Each row is a point. Each copy is the shape, with its points in the same order, stretched, turned, moved and blurred by noise. Say if it was mirrored as well.
In the rows, zero is written as 128.

Shape (6 x 2):
[[171 115]
 [ 78 110]
 [ 69 180]
 [105 122]
 [158 136]
 [117 117]]
Copy 1 (6 x 2):
[[133  87]
 [122 178]
 [ 68 158]
 [124 150]
 [115  95]
 [122 148]]
Copy 1 is: mirrored
Copy 2 (6 x 2):
[[ 99 147]
 [171  93]
 [143   7]
 [147  99]
 [107 113]
 [147 112]]
Copy 2 is: only turned
Copy 3 (6 x 2):
[[ 90 170]
 [112  89]
 [180  89]
 [114 112]
 [119 156]
 [107 118]]
Copy 3 is: mirrored
Copy 4 (6 x 2):
[[164 132]
 [111  94]
 [ 78 131]
 [117 110]
 [148 138]
 [131 109]]
Copy 4 is: only turned

Shape (7 x 2):
[[ 50 122]
 [173  94]
 [103 212]
 [154  99]
 [136  91]
 [ 84 164]
 [135 126]]
Copy 1 (7 x 2):
[[103 176]
 [165 120]
 [ 54  98]
 [154 127]
 [154 142]
 [ 84 135]
 [129 125]]
Copy 1 is: mirrored
Copy 2 (7 x 2):
[[ 69 113]
 [135 173]
 [140  35]
 [130 165]
 [122 155]
 [105  88]
 [130 134]]
Copy 2 is: mirrored
Copy 3 (7 x 2):
[[137 234]
 [ 97  74]
 [244 210]
 [105  99]
 [ 96 118]
 [187 212]
 [138 133]]
Copy 3 is: only turned

Shape (8 x 3):
[[170 117 115]
 [  7 145 113]
 [ 76 115 115]
 [165 129 143]
 [166 168 130]
 [157 127 140]
 [139 118 145]
 [129 149 190]]
Copy 1 (8 x 3):
[[123 174 130]
 [146  55 200]
 [146 116 177]
 [143 162 114]
 [118 143 100]
 [144 162 119]
 [153 153 132]
 [177 124 102]]
Copy 1 is: mirrored
Copy 2 (8 x 3):
[[145 167 121]
 [ 18 109  75]
 [ 75 146  74]
 [179 141 128]
 [162 125 164]
 [165 142 125]
 [159 142 108]
 [208  93 138]]
Copy 2 is: only turned
Copy 3 (8 x 3):
[[153 105 133]
 [ 55 231 160]
 [ 89 168 141]
 [158 115 103]
 [185 138 123]
 [147 123 105]
 [133 130  98]
 [148 146  50]]
Copy 3 is: mirrored

Shape (8 x 3):
[[152  86 103]
 [151  48  78]
 [129  81 128]
 [131 142  83]
 [147  72  93]
 [167 220  97]
 [112  57  76]
 [112 116 240]]
Copy 1 (8 x 3):
[[ 86 168 132]
 [ 72 168 175]
 [ 74 138 141]
 [143 146 148]
 [ 76 158 164]
 [192 177  74]
 [ 90 135 193]
 [ 62  71  61]]
Copy 1 is: only turned
Copy 2 (8 x 3):
[[112 113 175]
 [101  79 180]
 [ 84 110 154]
 [156 108 130]
 [121  92 163]
 [199 160 121]
 [102  73 144]
 [ 56 191 114]]
Copy 2 is: only turned

Shape (9 x 4):
[[166 179 194  69]
 [161 131  96 193]
 [146  92 144  97]
 [162  96 167 148]
 [147 143 112 150]
 [146 142 134  94]
 [ 50 111  64 131]
 [131 155 123  93]
 [ 54  62 153 116]]
Copy 1 (9 x 4):
[[249 118  74  30]
 [110  70 139 163]
 [175 165  93 146]
 [132 111  80 146]
 [147 108 130 132]
 [203 146 106 103]
 [ 71 220 211 151]
 [199 156 126  88]
 [ 56 234 145 145]]
Copy 1 is: only turned
Copy 2 (9 x 4):
[[ 69 123  80 133]
 [140 142 206 104]
 [139 169 138 142]
 [125 182 149 114]
 [132 127 169 112]
 [123 123 127 138]
 [227 101 160 109]
 [128 107 124 126]
 [212 172 119 106]]
Copy 2 is: only turned

Shape (10 x 4):
[[132 176 139 123]
 [176  85 135 118]
 [106 103  65 156]
 [149 136 137 149]
 [123  85  97 145]
 [ 86 101 178 214]
 [167 169  83 109]
 [224 127 114 120]
 [103  75 134 141]
 [107  88 128  86]]
Copy 1 (10 x 4):
[[109 155  92 114]
 [111  98 147 113]
 [176 100 103  66]
 [119 137 127 115]
 [158  86 120 101]
 [181 153 133 174]
 [102 119  91  52]
 [ 87 120 149  66]
 [155 101 119 140]
 [129  80  96 140]]
Copy 1 is: only turned
Copy 2 (10 x 4):
[[179 146 156 128]
 [100 220 120 134]
 [ 94  87  75 162]
 [137 170 132 161]
 [ 74 139  85 158]
 [ 47 129 140 241]
 [216 152 109 109]
 [182 249 115 140]
 [ 34 137 116 147]
 [ 55 154 116  71]]
Copy 2 is: mirrored

Shape (9 x 6):
[[148  79 187 122 169 117]
 [164 171 105 127  92 224]
 [126 105 137  83 165  79]
 [ 98 117 147 147 157  57]
 [187 174  71 173  44 116]
 [151 112  60 148  93 211]
 [108 102 160  83 136  74]
 [101  90 170 119  97  70]
 [ 93 124 161 121 152 124]]
Copy 1 (9 x 6):
[[106 167 111 105 208  68]
 [143  51 127 111  36  83]
 [100 118 119 127 203 123]
 [ 90 176 146 135 170 178]
 [208  60 167 122  50 180]
 [140  60 144  66  49 133]
 [125 119  86 119 190 118]
 [149 129  77 119 178 140]
 [ 77 130 114 135 143 125]]
Copy 1 is: mirrored
Copy 2 (9 x 6):
[[133  94 150  69 164  93]
 [134 160  85 208 138  53]
 [ 86 146 147  80 145 158]
 [141 105 184  99 130 176]
 [230 205 125 221 164 116]
 [138 114  26 232 163  99]
 [ 84 150 180  89 170 150]
 [125 125 214 134 203 148]
 [ 90  97 169 115 116 131]]
Copy 2 is: only turned
Copy 3 (9 x 6):
[[ 91 112  61 154  89 140]
 [ 85  74 184 130 149 225]
 [114 139  87 128 103 100]
 [156 161  71 124  97 119]
 [149 136 141  43 175 229]
 [123  21 142 120 164 192]
 [109 155  91 107  85  99]
 [125 157  83  74  74 122]
 [132 120 113 140  82 122]]
Copy 3 is: mirrored
Copy 4 (9 x 6):
[[ 79 107 133 150 162 164]
 [226 159 153 174 129 162]
 [ 79 173 124  94 183 114]
 [ 53 109 138  74 143  93]
 [236  95 154 145 187  46]
 [249 160 107  95 140 181]
 [ 79 145 108 105 148 102]
 [ 99  91  92 117 124  91]
 [ 82 132 133 117 106 150]]
Copy 4 is: mirrored

Shape (10 x 6):
[[138 135  77 126 147 143]
 [143  97  95 146  93 123]
 [107 121 121 143 151   7]
 [149 129 166 154 113 114]
 [126 101 152 110 162 111]
 [148  73 133 186 124 135]
 [158 142 157 141 125 156]
 [207 107  93 126 137  54]
 [ 68 121  46 162  53  95]
 [172 199  85 168 138 166]]
Copy 1 (10 x 6):
[[113 173 112 103  94 129]
 [104 112 129 124  59 147]
 [ 25  96  50 144 180 157]
 [117  89 147 130 145 136]
 [143 113  64 107 147 135]
 [130 104 159  94  86 168]
 [149 118 158 110 135 116]
 [ 16 105  92  90 111  81]
 [ 79 124 115 192  41 204]
 [ 94 187 207 101 123 100]]
Copy 1 is: mirrored
Copy 2 (10 x 6):
[[145 137 108  92 138  87]
 [105 181  98  79  88 101]
 [ 67 150 146 175 171  34]
 [ 99 154 158 103 104 154]
 [126 166 140 181 115 134]
 [123 197 171  66  65 148]
 [130 135 158  90 104 167]
 [ 64 194 104  57 197  74]
 [ 95 154  62  99  59  25]
 [151  99 134  11 157 112]]
Copy 2 is: mirrored
Copy 3 (10 x 6):
[[ 45 108 131 138 119 134]
 [ 86 117 151  85  76 184]
 [151 123 183 162 210 200]
 [134 156 101  76 153 148]
 [139 143 103 161 146 178]
 [ 97 115 102  85 111 214]
 [115 150  82  87 135 118]
 [ 74 168 197 101 177 238]
 [ 95  72 193  96  59 131]
 [ 10 100 130  77 161  69]]
Copy 3 is: only turned
Copy 4 (10 x 6):
[[151 138 155 138 164 126]
 [123 112 114 141 167 134]
 [172  76 115  88 176 211]
 [125 117 146 113 100 147]
 [143 148 136 132 141 178]
 [ 91 135 109 111 145 135]
 [117 141 171 127 106 121]
 [115  95 164 131 178 212]
 [177  68  75 123 201  87]
 [136 127 231  99 127  86]]
Copy 4 is: only turned

Shape (14 x 8):
[[117 159 122 152 141 132 123 111]
 [153 100 151  95 167 113  96 138]
 [158 136 108 106 158  98 108 119]
 [101  19 126 103 129 118 119 187]
 [116 145 141 134  45 140  94 102]
 [152 118 150 127 161 189 193 113]
 [146 140 163 131 132 175 129 165]
 [119 132 143 107 111 249 122 110]
 [158 134 104  87 163 133 142 118]
 [123 110 113  94 157 112 107 119]
 [163 140 104 103  97 106 100 121]
 [116 131 115 201 135 101 101 109]
 [162 111 120 116 156 149  98 112]
 [130 109 133  93 109 108 107 119]]
Copy 1 (14 x 8):
[[122  89 132 111 118 112 180 139]
 [145 134 107  95  80  96  73  81]
 [176 114 125  84  94 122 131  92]
 [164 215 214 153 126  77  37 124]
 [134 101  92 160 185 127 159 226]
 [ 47 161 158  60 126 142  72 108]
 [ 94  96 137 106 152 111  81 111]
 [ 84 126 120  42 185  79  90 188]
 [148 147 142  54 120 131 108  88]
 [162 151 129  92 103  90 126 107]
 [191 111 122 113 146 141 128 146]
 [145  65 161 154  66 109 188 171]
 [155 112 128  59  86  98  85 127]
 [155 156 107 127 137 119 114 138]]
Copy 1 is: only turned
Copy 2 (14 x 8):
[[144 127 131 121 115  90  97 132]
 [ 87 107  81 117  78 119 133 136]
 [120  98 121 135  71 124 101 147]
 [ 92 149  80 101 184 204 139 137]
 [189 137 153 135 116  79 112  26]
 [ 90 182 103 176 126  94 155 170]
 [109 127  71 188 132  85 149 119]
 [ 99 196  73 184 125  58  99  57]
 [107 141 103 169  74 129 105 161]
 [115 133 104 103  86 135  95 135]
 [154  98 132 161  81 120 106  94]
 [147  81 172  75 156 106  97 120]
 [ 88 114 104 138  94 102 100 113]
 [143 133 119 117  88 126 121  98]]
Copy 2 is: only turned
